Every row gives one point. Each copy is the shape, with its points in the same order, stretched, turned, moved and blurred by noise. Is it also mirrored, or only turned?
In the rows, 128 means zero.

Shape (8 x 3):
[[113 143 165]
 [102 192 107]
 [124  67  80]
 [116  68  97]
 [ 98 186 101]
 [111 166 131]
 [ 94 107  75]
 [214  90 113]]
Copy 1 (8 x 3):
[[130 160 150]
 [ 73 180  98]
 [163 127  46]
 [167 135  62]
 [ 76 184  95]
 [100 170 121]
 [136 162  40]
 [128  42 107]]
Copy 1 is: mirrored
Copy 2 (8 x 3):
[[160 128 169]
 [163 194 100]
 [104  90  77]
 [114  82  91]
 [165 186  92]
 [155 164 133]
 [143 124  61]
 [ 45 111 146]]
Copy 2 is: mirrored
Copy 3 (8 x 3):
[[112 146 125]
 [103 196  75]
 [143  78  54]
 [139  66  63]
 [101 188  69]
 [111 166  98]
 [117  95  27]
 [220 110 114]]
Copy 3 is: only turned

Shape (11 x 6):
[[109 102 150  86 106 195]
 [128 153  45 148 141 101]
 [205 134  69 158 134 132]
 [ 97 102 125 152  52 124]
 [ 72 148  65 113 111 178]
 [111  88 133 133  48  78]
 [156  99 109  69  68 181]
 [ 74 155 142  87 142 135]
 [150 134 169 164 150 136]
 [191 114  88 134 120 135]
 [ 92 228 116  89 115 108]]
Copy 1 (11 x 6):
[[128  63 157 105  85 146]
 [ 64 120  73 198 147 104]
 [135  85  86 196 155  60]
 [145 117 133 177  70 158]
 [ 49  70 104 173 108 165]
 [165 167 126 154  49 123]
 [141  52 102 113  55 101]
 [ 69 119 150 106 125 137]
 [142 116 175 148 185 117]
 [148  89  99 172 134  70]
 [  7 152 167 150 123  89]]
Copy 1 is: mirrored
Copy 2 (11 x 6):
[[111 123 186 105 109 223]
 [111 166  46 125 133 123]
 [183 125  61 124 128 150]
 [ 96 115 136 159  44 141]
 [ 77 192 102 131 117 202]
 [101 101 144 131  28 101]
 [149 138 157  75  64 213]
 [ 77 164 174 112 147 157]
 [146  91 154 158 154 144]
 [170 113  92 108 112 160]
 [104 231 163 127 133 118]]
Copy 2 is: only turned

Shape (14 x 8):
[[140 165 113 166 137  80 227 148]
 [112 218 101 128 144  81 110 139]
 [132 122 103  85 190  63 156 141]
 [144 102 112 162 127  75  71 146]
 [132 133  96 137 127 203 192 135]
 [117 108 116 139 141  82  91 138]
 [146 115 109 137 153 110  80 105]
 [ 65 106 117 148 113 190 169 161]
 [ 73 110 130 165 180  83  70  71]
 [131 137 141 122 155 192 125 107]
 [146 155 157 167 119  75 190 153]
 [ 72 113 130 121 153 223  69 152]
 [134 101 132 119 109  93 120 104]
 [ 94 143 104 137 110  75 101 152]]
Copy 1 (14 x 8):
[[113 100  99 175 181  34 182 170]
 [ 99 174 114 160 150  54  90 132]
 [ 58 126 138  77 202  68 146 144]
 [118  83 135 118 175 146  60 130]
 [107 146  38 143 163 143 204 147]
 [ 87 100 136 114 161 135  85 128]
 [ 97 124 128 120 186 148  99 101]
 [ 67 122  59 138 115 175 171 177]
 [ 21 112 153 158 166 160  82 105]
 [ 91 174 105 136 163 181 174 119]
 [133  94 140 169 161  74 158 174]
 [ 62 188  92 103 131 236 121 149]
 [ 94  97 136 109 148 136 136 111]
 [ 85 109 119 127 125 101  75 142]]
Copy 1 is: only turned
Copy 2 (14 x 8):
[[132 130  93 165 111  71 249 129]
 [123 191 101 183  80  98 149 133]
 [123 146  40 149 164  82 156 157]
 [167  83 114 165  80  80 104 168]
 [161  88  92 135 110 186 197  96]
 [137  93 102 161 107  94 113 153]
 [174 106 112 173 126 114 101 138]
 [ 99  37 107 130  88 191 172 116]
 [110  86 134 223 161 109  92 125]
 [147 111 134 144 145 188 146 117]
 [127 122 135 143 101  60 224 149]
 [111  59 120 150 104 241  90 147]
 [146  95 119 121 119  80 126 111]
 [117 108  98 155  66  89 122 136]]
Copy 2 is: only turned
Copy 3 (14 x 8):
[[129 129  65 102 178  86 226 107]
 [ 91 177  53 141 159 116 114  77]
 [125  83  91 108 188  63 103 107]
 [153 117 127 198 136 117 104 102]
 [136 151 105  85 182 179 181 177]
 [123 109 128 166 149 117 100 100]
 [165 136 140 161 160 135  87  99]
 [ 83 112 123 102 143 184 171 181]
 [ 82 105 156 164 167 145  89  31]
 [126 175 152  99 174 164 111 134]
 [134 146  99 125 141  83 212 104]
 [ 72 158 173 134 157 205  79 176]
 [155 114 135 125 107 114 119  97]
 [102 115  85 154 117 115 114 101]]
Copy 3 is: only turned
